Each row is a point. A path goes straight from each point to the next, and from the last back to the first. The post is the endless flat space through its rows: a point in 2 columns, a line in 3, a plane in 4, and so on, so that a path can go around it. Count how often the path circles the post. Going back the other way cancels.

Post:
[[.01,-.27,.03],
[.18,.07,-.38]]
Path, 23 rows:
[[.00,.02,-.12],
[.11,.20,-.09],
[-.06,.23,-.48],
[-.04,-.39,-.42],
[.39,-.35,-.26],
[.33,-.24,.13],
[.33,.48,-.53],
[-.23,.38,-.24],
[-.03,-.06,-.58],
[.19,-.13,-.38],
[.35,-.38,-.02],
[.31,.20,.11],
[.01,.36,-.26],
[.01,.26,-.54],
[-.14,-.48,-.44],
[.15,-.58,.07],
[.28,-.03,-.16],
[.15,.09,.27],
[-.34,-.21,.09],
[-.15,-.39,-.21],
[.31,-.38,-.44],
[.12,-.41,.15],
[.14,-.07,.46]]
Times around: 4

Post (8 x 9):
[[-.31,-.33,-.10,-.49,.35,.17,.14,-.06,-.45],
[-.05,-.25,.09,.23,.03,.32,-.36,.23,-.38],
[.14,-.26,.50,.17,.38,-.11,-.36,.48,.35],
[-.20,-.10,-.24,.03,-.03,.03,.46,.04,.35],
[-.29,.04,-.50,.31,-.55,-.27,-.11,-.04,-.01],
[-.28,.07,-.27,.27,-.52,-.31,.03,.00,-.43],
[.14,.06,-.03,.14,.14,.05,-.09,-.32,-.42],
[.08,-.33,-.08,.06,-.62,.29,-.16,-.15,.02]]
Path:
[[-.38,-.19,.02,.41,.29,.14,.01,.14,-.11],
[-.11,-.33,-.28,-.21,.33,-.04,-.23,-.23,-.50],
[-.18,-.38,-.39,.12,-.46,.05,.19,.42,-.36],
[.07,-.19,-.13,-.06,.34,.84,-.27,-.08,-.57],
[.07,-.02,.24,.01,-.13,.44,.09,-.10,.21],
[-.08,-.42,.14,.10,.05,.39,-.51,.06,-.19],
[.07,-.56,.12,.07,-.32,.26,-.12,-.23,-.13],
[.03,-.21,-.06,.14,-.35,-.28,-.30,.17,-.06],
[.37,-.65,.22,-.31,-.04,.03,-.19,.03,-.25],
[-.60,-.62,-.23,-.06,-.37,.12,.46,-.03,-.42],
[.02,-.16,.51,.28,-.14,-.40,-.04,-.03,.55],
[-.47,-.42,-.05,-.57,-.72,.32,.05,-.30,.03],
[-.18,-.17,-.03,.42,-.09,.05,-.05,-.09,-.01],
[-.04,-.06,-.35,.21,.19,-.56,-.21,-.16,.12],
[.45,.01,.17,.27,.08,.10,.29,.21,-.10],
[-.19,.06,-.10,.04,-.01,.40,-.23,.32,-.76],
[-.60,-.07,-.12,-.10,-.40,.06,-.50,.26,-.12]]
Times around: 2

Post, 13 rows:
[[.12,-.12,-.19,-.03,.33,.49,-.62,.11,.03,.26,-.06,.07,.17,.12],
[.04,.05,.17,.30,.07,-.02,.13,-.19,-.25,.08,-.16,.16,.20,-.35],
[.50,-.15,-.55,.30,-.54,.07,.36,-.25,.08,-.37,-.52,-.31,-.23,.15],
[.08,-.05,.04,-.06,-.24,-.27,-.36,.30,-.19,-.32,-.18,-.01,-.21,-.05],
[.18,.07,-.08,-.25,.19,.27,-.37,-.01,.37,-.10,.08,-.26,-.04,-.27],
[-.07,-.42,.50,.07,.15,.12,.20,.51,-.45,.43,-.04,-.19,.04,.60],
[-.10,-.15,-.11,.02,-.02,.16,-.29,.15,-.07,.24,.04,.00,.08,-.62],
[-.50,-.11,.23,.30,.54,.19,-.06,.00,-.15,.26,-.15,-.63,-.20,.04],
[-.30,-.04,.26,.16,.03,.19,.15,.35,-.09,.13,-.37,.41,-.18,-.07],
[-.16,-.50,.22,-.05,.13,-.17,-.36,.34,.01,.04,.25,.08,.27,.41],
[-.11,.13,-.60,.21,.02,-.07,.65,-.28,-.69,-.09,-.02,.54,-.05,-.19],
[-.56,.27,.14,.19,.06,.24,.13,.19,-.20,.40,-.40,-.27,.22,-.18],
[.08,.04,-.39,.14,.33,-.05,.04,.18,-.05,.26,-.65,-.58,.02,-.29]]
Path:
[[-.16,-.02,.10,-.33,.43,.23,-.32,.08,-.28,.21,-.01,.12,-.18,.09],
[-.26,-.50,.15,.24,-.01,.18,-.04,.13,.20,.49,-.20,.28,-.16,.03],
[-.11,-.31,.31,.71,-.04,.35,-.31,.13,-.11,.21,-.17,.01,-.18,-.04],
[-.08,.09,.01,.02,.72,.35,.09,.37,-.05,.01,-.33,-.35,-.55,-.12],
[.27,.07,-.24,-.25,-.10,.10,.49,.50,-.30,-.22,-.78,.03,-.05,.49],
[-.14,.06,-.39,-.14,.28,-.39,.18,.10,-.51,.27,-.21,.04,.33,-.46],
[.19,-.57,.03,.39,.00,-.04,-.10,.26,-.35,.15,-.52,.07,-.62,.23],
[-.53,.73,.25,.07,-.08,-.06,-.78,.15,.09,-.27,-.06,.19,.12,-.44],
[-.10,.04,-.05,-.05,.56,.14,-.10,.16,-.22,.07,.30,-.03,.42,-.09],
[-.28,-.43,-.08,-.23,.17,.20,-.02,.27,.32,-.17,-.15,-.39,.17,.34],
[-.22,-.07,.13,.13,.12,-.11,-.05,-.22,-.10,.36,-.18,-.26,.22,-.80],
[-.29,-.34,.54,.16,.17,-.09,-.28,.00,-.37,.70,.58,-.43,.29,-.36],
[.07,-.03,.04,.32,.35,.00,.27,.29,.19,.17,-.13,-.41,-.03,.33],
[.28,.13,.14,.13,-.29,-.04,.09,.06,-.04,.13,.23,.12,.33,.43],
[.05,.23,-.06,.42,.04,.45,-.39,.17,-.04,-.22,-.25,-.60,-.53,-.11],
[-.09,-.15,.37,.47,-.03,.24,-.47,-.05,.25,-.14,-.25,-.72,.17,-.29],
[-.52,.00,-.65,-.01,.10,.28,-.47,.20,-.04,-.09,-.42,.28,-.11,-.19],
[-.52,-.03,.04,.05,.10,-.57,-.38,.07,-.15,-.12,-.70,.35,.10,-.25],
[-.01,-.05,-.30,.25,.29,.21,-.30,-.17,.14,.24,-.42,-.12,-.19,.38],
[.02,.44,-.09,.29,.21,.10,.10,.06,-.33,.11,-.34,.43,-.03,-.21],
[-.10,-.03,-.14,.53,.10,.11,.43,.28,-.43,.40,-.41,-.18,.51,-.90],
[.24,-.17,-.26,.31,.04,.19,.12,.14,-.08,-.18,.10,-.44,.12,.00],
[-.35,.15,.13,.10,.07,.19,.35,-.02,-.78,-.02,-.17,-.18,-.05,-.50]]
Times around: 4

Post:
[[-.07,.20,-.15,-.10,-.13,-.20,-.06,.22,.32,-.31,-.25,-.18,.09,-.36,-.02,-.10,-.03,-.04],
[.22,.11,-.13,-.02,-.11,-.28,.27,-.11,.09,-.34,.09,-.17,.19,-.11,-.03,.11,-.31,-.14],
[-.01,.37,.04,.02,-.19,-.44,.14,-.19,.10,-.08,.14,.20,-.32,.01,-.10,.12,-.12,.05],
[.04,-.29,.22,.00,.25,.23,-.35,.24,-.10,-.10,-.06,-.44,.04,.22,-.15,-.05,-.10,.31],
[-.10,.45,.19,.01,-.21,-.11,.26,.06,-.08,-.16,-.19,.06,-.18,.08,.00,.34,-.24,-.07],
[-.28,-.02,.29,-.58,.28,-.01,.24,-.21,-.26,-.15,.20,-.04,.15,.25,.00,.08,-.08,-.16],
[-.24,-.17,.15,-.39,.06,.25,-.12,-.03,-.22,.06,.37,.21,.13,.39,.07,.15,.06,.00],
[.07,-.37,.00,-.03,.14,.31,-.19,.29,.10,.09,-.12,-.42,-.19,-.05,.33,-.15,.29,.14],
[.05,.18,.22,-.03,.09,-.18,.12,-.10,-.06,-.51,.06,.13,-.14,.37,.02,.14,.05,-.26],
[.00,.38,-.43,-.01,-.16,-.06,.33,.26,.15,-.04,-.15,.12,-.03,-.34,-.22,-.27,-.03,.03],
[.13,.05,.06,-.04,-.25,-.37,.29,.07,.22,-.13,-.33,-.03,.10,-.07,-.15,.02,-.01,.00],
[-.11,-.16,-.17,.13,-.09,.07,-.24,.38,-.14,.26,-.44,-.12,-.25,-.20,-.04,-.20,-.03,-.17],
[-.07,-.32,-.21,.13,-.04,.04,.02,.24,-.14,-.20,-.38,-.12,-.20,-.12,.12,-.22,.00,.34],
[-.04,.03,.20,-.07,-.06,.08,-.23,.09,-.10,.09,-.09,-.22,.03,.33,.35,-.34,-.08,.11],
[-.51,-.19,.23,-.19,-.11,.17,.07,.03,-.16,-.08,.37,-.10,-.10,.55,-.11,.09,.01,.04],
[-.19,.18,.28,.20,.18,-.39,.21,-.03,.02,-.22,.16,.05,.19,.19,.21,.24,-.07,-.06],
[-.11,-.26,.30,.17,.03,.27,-.35,-.08,-.24,.01,-.14,-.30,.09,-.10,-.02,-.25,.00,.21]]
Path (32 x 18):
[[-.34,-.11,.03,.00,-.15,.05,.30,.07,.06,-.43,-.05,-.09,.36,.15,.20,.06,-.06,-.15],
[.19,.20,.12,.28,-.01,-.46,-.24,.09,.26,-.17,-.30,-.12,.08,.30,.88,.01,.09,-.27],
[-.20,-.06,-.11,.20,-.26,-.48,-.04,.12,.38,.08,-.04,-.33,-.16,.09,.04,-.11,.04,-.14],
[.09,-.07,.02,-.21,.15,.34,.17,.33,.09,-.11,-.46,-.44,.12,-.16,-.38,-.08,-.35,.06],
[.18,-.02,.25,-.36,.51,-.07,.31,.34,.22,-.36,-.28,-.14,.22,-.21,.30,.12,.07,.10],
[-.30,.17,.16,.01,-.52,-.17,.11,.43,.03,-.13,.04,-.22,.13,.14,-.19,.18,-.34,-.19],
[.12,.49,-.06,-.19,-.18,-.20,.13,.32,.18,-.03,.17,-.16,-.01,.32,.07,.06,-.15,.27],
[-.17,-.21,-.04,.54,.39,.17,.20,-.11,-.37,-.36,.32,-.44,.16,.33,.12,.16,-.16,.12],
[.22,-.02,-.27,-.10,.12,.22,.42,.15,-.09,-.06,-.19,-.01,.04,.28,.44,-.39,.07,.30],
[-.23,.18,.03,-.27,-.26,-.35,-.03,-.29,-.09,-.10,-.39,-.35,.21,-.28,-.47,-.09,-.48,-.48],
[-.02,-.05,-.05,-.10,.18,.08,.31,.12,.28,-.09,.23,-.01,-.02,.30,-.06,.00,.17,-.36],
[.05,-.51,-.57,.14,-.32,.27,.40,.52,.04,-.27,-.15,.29,-.17,-.12,-.51,.02,-.04,.04],
[-.07,.19,-.22,-.01,.03,.17,-.08,.36,-.18,.28,.06,.32,.12,.05,-.10,-.43,-.01,.12],
[-.10,.10,.24,-.19,.14,-.15,.08,.37,-.15,.00,-.09,.00,.08,.19,.11,-.59,.08,-.09],
[-.10,.06,-.16,-.22,.17,-.28,.46,.27,-.12,-.72,-.04,.21,-.15,-.06,.05,.07,.29,.23],
[-.21,-.06,-.19,.01,.11,.07,-.36,.14,-.26,-.11,-.01,-.40,-.20,.22,.06,-.43,-.02,.22],
[.11,-.22,-.22,.20,-.12,.23,.13,.18,-.09,.64,.28,-.11,-.46,.06,-.24,.52,-.21,.45],
[-.38,.16,-.06,-.32,.11,.16,.59,.19,.02,.01,.01,-.04,-.07,.17,-.11,-.05,.01,.05],
[-.04,.44,.00,-.08,-.35,.05,.33,.11,.11,.11,.46,.29,-.22,.30,.27,-.02,-.15,-.10],
[-.06,.17,.07,.29,-.39,-.30,.07,.33,-.18,-.03,-.34,.18,.24,-.27,.19,-.22,-.18,-.15],
[-.50,-.06,.07,-.04,.08,-.33,-.12,.03,.16,.35,.48,.01,-.42,-.22,-.46,.34,.34,-.18],
[-.13,-.17,.18,.11,-.04,-.27,.04,-.01,.01,-.94,-.72,-.07,.09,.22,-.07,-.07,.45,-.05],
[.17,.07,.26,.30,.13,-.10,-.13,.18,.14,.61,-.39,.05,-.34,.46,.39,.23,.05,.25],
[-.06,-.60,-.16,-.25,.05,.14,.14,.09,-.20,-.19,-.25,-.34,-.60,.22,-.04,.10,-.01,-.19],
[.23,-.03,.00,-.28,.61,-.05,.14,-.05,.28,-.52,-.08,.05,-.20,.14,.18,-.02,.30,-.62],
[.27,-.10,.42,-.32,.14,-.04,.18,-.02,.17,.07,.01,-.01,.10,.17,.43,.20,.18,-.48],
[-.30,-.20,.22,-.40,-.31,-.01,.64,.27,.05,-.45,-.01,-.02,-.18,.10,-.84,.14,.00,.32],
[-.09,.08,.34,.01,-.01,.07,.09,.09,.03,-.36,.33,-.12,-.22,.10,.28,.56,-.03,-.26],
[-.10,-.25,-.08,-.11,-.03,-.07,.37,.24,.04,-.39,-.04,-.20,-.04,-.09,-.51,-.36,-.07,.50],
[.19,.08,.00,.33,-.18,-.16,-.42,.03,-.10,-.27,-.30,-.60,-.21,-.30,-.16,-.55,-.25,.45],
[.05,.50,-.35,.14,.04,-.38,.35,-.22,-.06,-.09,-.19,.03,-.04,-.44,.51,-.37,.01,.15],
[-.06,.04,.27,-.20,-.05,.03,.13,-.14,.20,-.08,.01,-.38,.04,.30,-.13,.11,-.08,.12]]
Times around: 4
